Each row is a point. The ring and each string are closed loops that go straight from each point to the next, and from the last back to the first. Before rounding, they use only three directions, however many columns there are. How many times does the string pass through the ring? Passing back the other way cancels.

Ring:
array([[ 4.5, -0.1,  1.0],
       [ 3.5,  1.5,  3.7],
       [ 0.4,  3.2,  3.8],
       [-2.3,  2.2,  0.8],
       [-2.8, -0.1, -2.1],
       [-0.4, -2.3, -5.1],
       [ 2.9, -2.0, -4.2]])
String:
array([[ 1.8, -1.6, -0.4],
       [ 3.6, -3.5, -0.2],
       [ 6.9, -1.2, -3.8],
       [ 6.0, -0.8, -1.3],
       [ 5.1, -1.6,  1.8],
       [ 3.6, -1.5,  2.8],
       [ 1.3, -0.7,  1.1],
       [ 2.4,  0.7,  0.4],
       [ 2.1, -0.7,  2.1],
       [ 4.5, -0.9,  4.6],
       [ 2.1, -1.7,  2.9],
       [ 1.9,  0.0,  0.2],
       [ 3.3,  1.0, -1.3],
       [ 5.4,  0.7, -2.7],
       [ 6.1, -2.2, -2.1],
       [ 3.8, -3.3, -0.7],
       [ 3.9, -3.0, -2.4],
       [ 5.1, -1.4, -7.0],
       [ 3.5,  0.2, -5.6],
       [ 1.7,  0.0, -1.9]])
Times through: 0
String:
array([[ 0.4, -4.0, -7.2],
       [-0.5, -4.5, -6.0],
       [-0.3, -3.0, -1.3],
       [ 0.5,  0.0, -1.9],
       [-0.8, -0.2, -5.0],
       [-0.1, -0.6, -1.5],
       [-1.0, -2.4,  0.1],
       [-3.6, -3.2, -2.4],
       [-1.5, -2.0, -0.6],
       [-0.4, -0.2, -1.6],
       [-1.8,  0.9, -5.3],
       [-3.0, -0.4, -6.2],
       [-3.1, -2.9, -3.9],
       [-3.1, -2.7, -6.6],
       [-1.1,  0.0, -7.6],
       [-0.2, -0.5, -5.6],
       [-0.5, -2.3, -9.7],
       [ 0.0, -4.1, -7.6],
       [ 0.4, -4.2, -2.8],
       [ 0.8, -1.9, -1.6],
       [ 1.3, -0.7, -4.2],
       [ 2.3, -0.8, -9.8],
       [ 2.1, -3.2, -9.4],
       [ 1.1, -4.0, -4.2],
       [ 0.6, -3.8, -2.0]])
Times through: 2

Ring:
array([[ 0.8,  0.1,  1.0, -0.1],
       [ 0.1,  2.5,  1.1,  1.9],
       [-0.4,  5.1, -0.3,  3.5],
       [-0.6,  6.5, -1.9,  4.1],
       [-0.8,  6.6, -3.5,  3.7],
       [-1.3,  4.9, -4.3,  2.3],
       [-1.7,  2.1, -3.9,  0.4],
       [-1.3, -0.4, -2.9, -1.2],
       [ 0.2, -1.6, -1.0, -1.9],
       [ 0.9, -0.9,  0.3, -1.1]])
String:
array([[-0.3,  4.8, -3.2,  2.3],
       [-1.9,  3.0, -2.5,  1.7],
       [-3.0,  3.1, -3.6,  1.7],
       [-2.5,  2.1, -3.1,  1.0],
       [-3.6,  0.9, -4.0,  0.0],
       [-2.2,  0.9, -5.3, -0.8],
       [-0.2,  1.9, -4.0, -0.2],
       [-0.8,  1.3, -2.3,  0.1],
       [-2.5, -1.0, -1.8, -0.9],
       [-2.7, -2.4, -2.1, -2.0],
       [-2.7, -2.5, -2.0, -2.0],
       [-2.6, -3.4, -2.9, -3.0],
       [-1.0, -1.1, -3.9, -2.1],
       [ 0.5,  1.7, -4.3, -0.6],
       [-0.3,  2.3, -2.2,  0.8],
       [-2.3,  0.6, -2.6,  0.0],
       [-3.2,  1.2, -4.2,  0.1],
       [-2.1,  4.2, -6.0,  1.4],
       [-0.1,  5.8, -5.2,  2.3],
       [-0.3,  3.6, -2.6,  1.6],
       [-1.1,  3.6, -2.5,  1.9],
       [-2.4,  3.7, -2.3,  2.4],
       [-1.0,  9.3, -5.0,  5.3],
       [ 0.5, 10.4, -5.4,  5.5],
       [ 0.3,  6.9, -3.7,  3.6],
       [ 1.2,  8.9, -4.8,  4.4],
       [ 0.2,  4.5, -2.7,  2.1],
       [-1.5,  2.6, -1.7,  1.5]])
Times through: 4
String:
array([[-1.8,  6.8, -4.8,  3.6],
       [ 0.7,  9.3, -5.2,  4.7],
       [ 0.4,  5.9, -3.0,  3.0],
       [-1.1,  3.8, -1.7,  2.3],
       [-2.6,  4.2, -0.9,  3.3],
       [-1.0,  3.1, -1.3,  1.9],
       [ 1.0,  6.4, -2.6,  3.3],
       [-0.4,  3.0, -1.6,  1.5],
       [-2.3,  3.4, -1.2,  2.5],
       [-1.1,  9.0, -3.8,  5.4],
       [-0.9,  8.5, -4.7,  4.7],
       [-2.0,  6.6, -4.8,  3.6],
       [-1.0,  7.4, -6.7,  3.2],
       [-0.6,  5.4, -6.0,  1.9],
       [-2.9,  1.9, -4.5,  0.4],
       [-3.2,  0.2, -2.4,  0.0],
       [-3.7, -0.4, -3.0, -0.5],
       [-2.1,  1.3, -5.5, -0.6],
       [-3.3,  0.7, -4.5, -0.3],
       [-2.7,  0.9, -1.9,  0.5],
       [-1.4,  2.2, -2.1,  1.0],
       [-2.6,  2.5, -2.6,  1.5]])
Times through: 1

Ring:
array([[-2.6,  3.7,  0.5,  2.6, -3.2, -4.2],
       [-5.4,  2.6,  0.6,  0.4,  0.0, -5.1],
       [-5.6,  2.2,  0.7, -1.3,  2.5, -4.4],
       [-3.0,  2.7,  0.6, -1.9,  3.4, -2.2],
       [ 0.8,  3.3,  0.6, -1.5,  2.5,  0.1],
       [ 3.6,  3.0,  0.7, -0.8,  0.7,  1.1],
       [ 5.7,  2.1,  0.8,  0.5, -2.5,  0.9],
       [ 5.7,  2.0,  0.8,  2.0, -4.9, -0.1],
       [ 4.0,  3.0,  0.6,  3.5, -6.2, -1.3],
       [ 1.8,  3.8,  0.5,  3.9, -5.9, -2.3]])
String:
array([[ 7.3, -1.6,  1.1,  0.8, -5.9, -0.8],
       [ 7.8,  3.0,  0.7,  3.8, -7.4,  0.7],
       [ 5.5,  5.1,  0.4,  4.4, -6.4,  0.4],
       [ 2.2,  4.1,  0.5,  2.6, -3.7, -1.1],
       [ 1.7,  4.8,  0.4,  2.8, -3.4, -1.1],
       [ 1.6,  7.9,  0.1,  5.9, -6.1, -1.0],
       [-1.8,  6.0,  0.3,  4.5, -4.7, -3.3],
       [-1.6,  5.8,  0.3,  3.0, -2.5, -2.4],
       [-1.9,  2.7,  0.6,  0.7, -1.0, -3.2],
       [-5.5, -0.8,  0.9, -1.6,  0.7, -6.1],
       [-9.0, -1.5,  1.0, -3.3,  3.6, -7.6],
       [-8.3,  1.4,  0.7, -3.2,  5.5, -5.3],
       [-3.7,  4.3,  0.5, -1.6,  4.2, -1.8],
       [ 0.8,  5.6,  0.4,  1.1,  0.1,  0.0],
       [-0.1,  2.2,  0.7, -0.4,  0.2, -1.8],
       [ 0.7,  2.8,  0.7,  0.2, -0.5, -1.3],
       [ 0.5,  0.7,  0.8, -0.9, -0.2, -2.1],
       [ 4.1, -0.3,  1.0, -1.9,  0.0, -0.1],
       [ 7.4,  0.8,  0.9, -0.5, -2.1,  1.6],
       [ 7.7, -0.3,  1.0,  0.3, -4.1,  0.7]])
Times through: 2

Ring:
array([[-2.7,  3.4,  1.6, -1.1,  1.8,  1.8,  0.0, -0.1],
       [-5.6,  4.6,  2.3, -0.4,  3.3, -1.8, -2.1,  1.2],
       [-6.9,  3.7,  2.0,  0.4,  3.7, -4.1, -3.2,  1.5],
       [-6.2,  1.5,  1.3,  0.9,  3.2, -4.2, -3.2,  1.0],
       [-3.0, -2.4, -0.6,  1.2,  1.3, -2.1, -1.6, -0.8],
       [-0.9, -3.5, -1.9,  1.0, -0.1, -0.5, -0.3, -1.7],
       [ 1.5, -3.3, -3.3,  0.4, -1.6,  1.6,  1.4, -2.6],
       [ 2.8, -1.7, -3.4, -0.5, -2.2,  3.7,  2.6, -2.9],
       [ 2.5, -0.5, -2.2, -1.0, -1.7,  4.7,  2.7, -2.6],
       [ 0.2,  1.6,  0.2, -1.3,  0.1,  4.2,  1.7, -1.5]])
String:
array([[ -2.9,   0.8,   3.2,  -0.7,   2.5,   2.7,  -0.3,  -0.4],
       [ -6.8,   7.0,   3.6,  -0.9,   4.2,  -1.7,  -2.4,   1.9],
       [ -8.8,   9.9,   2.3,  -0.6,   4.5,  -5.7,  -3.8,   3.1],
       [ -8.8,   8.0,   2.4,  -0.1,   4.6,  -5.8,  -4.0,   2.8],
       [ -7.1,   6.6,   0.5,   0.1,   3.2,  -5.6,  -3.3,   2.0],
       [ -3.3,   1.8,  -0.1,   0.0,   1.5,  -1.3,  -1.1,  -0.1],
       [ -2.7,  -1.8,   1.7,   0.3,   2.0,   0.9,  -0.8,  -0.8],
       [ -4.9,  -0.6,   2.1,   0.7,   3.0,  -1.7,  -2.3,   0.2],
       [ -8.4,   0.9,   2.6,   1.5,   4.6,  -6.1,  -4.7,   1.7],
       [ -8.9,   3.5,   1.0,   1.5,   4.2,  -8.2,  -5.0,   2.3],
       [ -6.5,   4.0,  -0.4,   0.8,   2.7,  -6.1,  -3.4,   1.4],
       [ -4.5,   1.8,   0.1,   0.5,   2.1,  -3.0,  -2.0,   0.4],
       [ -2.8,  -1.8,   1.5,   0.4,   1.9,   0.6,  -0.9,  -0.8],
       [ -6.0,   0.0,   2.7,   0.8,   3.7,  -2.7,  -3.0,   0.7],
       [ -7.5,   1.9,   3.2,   0.8,   4.4,  -4.0,  -3.7,   1.5],
       [ -6.4,   1.6,   3.2,   0.4,   4.0,  -2.4,  -2.9,   1.1],
       [-10.0,   8.0,   3.3,   0.1,   5.4,  -6.7,  -4.8,   3.3],
       [ -9.0,   9.2,   2.4,  -0.4,   4.7,  -5.9,  -4.0,   3.1],
       [ -6.2,   7.4,   0.8,  -0.5,   2.9,  -3.8,  -2.4,   1.8],
       [ -2.7,   1.8,   0.1,  -0.3,   1.3,  -0.2,  -0.6,  -0.3],
       [ -1.8,  -0.7,   1.8,  -0.4,   1.6,   2.6,   0.1,  -1.0],
       [ -2.0,   0.5,   3.1,  -1.0,   2.1,   3.9,   0.4,  -0.8],
       [ -2.9,   4.8,   2.8,  -1.7,   2.4,   2.9,   0.2,   0.1],
       [ -3.5,   7.0,   1.5,  -1.7,   2.1,   1.0,  -0.2,   0.7],
       [ -3.3,   5.7,   0.0,  -1.0,   1.5,  -0.6,  -0.5,   0.4],
       [ -2.4,   2.3,   0.3,  -0.5,   1.3,   0.5,  -0.3,  -0.4],
       [ -1.8,  -0.1,   1.2,  -0.4,   1.4,   2.0,   0.1,  -0.9]])
Times through: 4

Ring:
array([[ 3.5,  5.1, -4.7, -0.4,  0.5,  5.4,  0.8,  0.8, -1.1,  4.3, -2.5],
       [ 2.5,  7.7, -3.5, -1.8, -0.5,  4.4,  3.1,  2.8, -0.2,  2.3,  1.2],
       [ 0.0,  4.7, -0.2, -3.2, -2.1, -2.3,  1.6,  2.6,  3.8,  0.3,  7.0],
       [-1.0,  1.1,  0.1, -2.7, -2.5, -5.0, -0.2,  1.1,  5.1,  0.1,  7.5],
       [-0.9, -4.8, -1.0, -0.9, -1.8, -6.2, -3.8, -2.1,  5.3,  1.9,  4.1],
       [ 0.6, -5.3, -1.5, -0.2, -0.7, -4.6, -5.6, -3.2,  4.1,  4.0,  1.0],
       [ 3.0, -0.7, -3.1,  0.1,  0.6,  1.0, -3.9, -2.0,  0.9,  5.6, -2.6]])
String:
array([[ 1.7,  4.4, -6.9,  0.1, -0.5,  5.8,  3.7,  1.4, -1.2,  1.8, -1.6],
       [ 2.0,  3.4, -2.0, -1.5, -0.5,  0.8, -0.5,  0.8,  1.6,  3.2,  1.5],
       [ 3.1,  4.9,  1.0, -2.8, -0.2, -0.7, -2.6,  1.1,  2.4,  4.7,  2.7],
       [ 3.5,  4.9,  0.9, -2.6,  0.1, -0.3, -2.9,  0.8,  2.1,  5.2,  2.0],
       [ 2.0,  2.2, -1.1, -1.7, -0.5, -0.7, -1.9,  0.2,  2.4,  3.6,  1.9],
       [ 2.1,  2.1, -5.2,  0.0, -0.2,  3.5,  0.6,  0.0, -0.1,  3.2, -1.7],
       [ 2.3,  2.1, -0.5, -1.8, -0.4, -1.1, -2.7,  0.0,  2.5,  4.1,  1.9],
       [ 3.7,  3.0, -1.1, -1.4,  0.5,  1.1, -3.2, -0.3,  1.1,  5.7, -0.7],
       [ 4.4,  3.2, -5.0,  0.4,  1.3,  5.9, -1.4, -0.7, -1.7,  6.1, -5.1],
       [ 4.2,  3.1, -9.6,  2.2,  1.5, 10.3,  1.7, -0.8, -4.2,  5.3, -8.6],
       [ 2.8,  2.5, -6.6,  0.7,  0.4,  5.8,  0.9, -0.3, -1.5,  3.9, -4.0],
       [ 2.1,  2.2, -2.3, -1.1, -0.3,  0.6, -1.4,  0.0,  1.6,  3.7,  0.7],
       [ 2.0,  2.2, -3.6, -0.7, -0.4,  1.8, -0.2,  0.1,  0.9,  3.2, -0.1],
       [ 2.4,  3.4, -5.0, -0.3, -0.1,  4.1,  1.1,  0.5, -0.3,  3.2, -1.5],
       [ 2.0,  2.8, -1.5, -1.6, -0.6, -0.1, -1.2,  0.5,  2.0,  3.4,  1.8],
       [ 2.3,  3.8, -1.2, -1.9, -0.5,  0.3, -1.0,  0.9,  1.9,  3.5,  2.0],
       [ 1.9,  3.1, -0.5, -2.1, -0.7, -1.0, -1.5,  0.7,  2.6,  3.3,  2.9],
       [ 2.6,  6.4,  0.8, -3.2, -0.7, -0.4, -0.8,  2.1,  2.5,  3.5,  4.0],
       [ 2.6,  9.4, -0.9, -3.2, -0.8,  2.5,  2.5,  3.7,  1.0,  2.3,  3.9],
       [ 1.8, 10.7, -4.8, -2.2, -1.2,  6.3,  6.9,  4.8, -0.9,  0.2,  2.6],
       [ 0.8,  6.7, -6.6, -0.8, -1.3,  5.6,  6.2,  3.1, -0.7, -0.1,  1.2],
       [ 0.9,  4.3, -3.3, -1.6, -1.3,  1.4,  2.2,  1.8,  1.5,  1.2,  2.7],
       [ 1.3,  3.3,  0.2, -2.6, -1.2, -2.2, -1.2,  1.1,  3.4,  2.6,  4.5],
       [ 1.1,  6.5,  1.8, -4.1, -1.7, -2.7,  0.3,  3.0,  4.0,  1.5,  7.5],
       [ 0.7,  8.4,  0.6, -4.1, -2.1, -1.1,  3.0,  4.2,  3.3,  0.2,  8.0],
       [ 0.3,  8.5, -2.8, -2.9, -2.2,  2.0,  5.7,  4.4,  1.6, -0.9,  5.9],
       [ 0.5,  6.1, -4.7, -1.6, -1.7,  3.1,  4.9,  3.0,  0.7, -0.1,  3.1],
       [ 1.0,  4.2, -2.9, -1.7, -1.3,  1.0,  1.9,  1.7,  1.7,  1.4,  2.9],
       [ 1.7,  4.9,  1.7, -3.5, -1.2, -2.7, -1.5,  1.8,  3.8,  2.9,  5.7],
       [ 2.2,  7.5,  1.5, -3.9, -1.1, -1.0,  0.1,  3.0,  3.0,  2.6,  5.8],
       [ 2.6, 11.1, -3.0, -2.8, -0.8,  5.4,  5.1,  4.6, -0.5,  1.5,  2.7],
       [ 2.7, 10.0, -6.7, -1.0, -0.4,  8.7,  6.5,  3.8, -2.5,  1.5, -0.9]])
Times through: 4
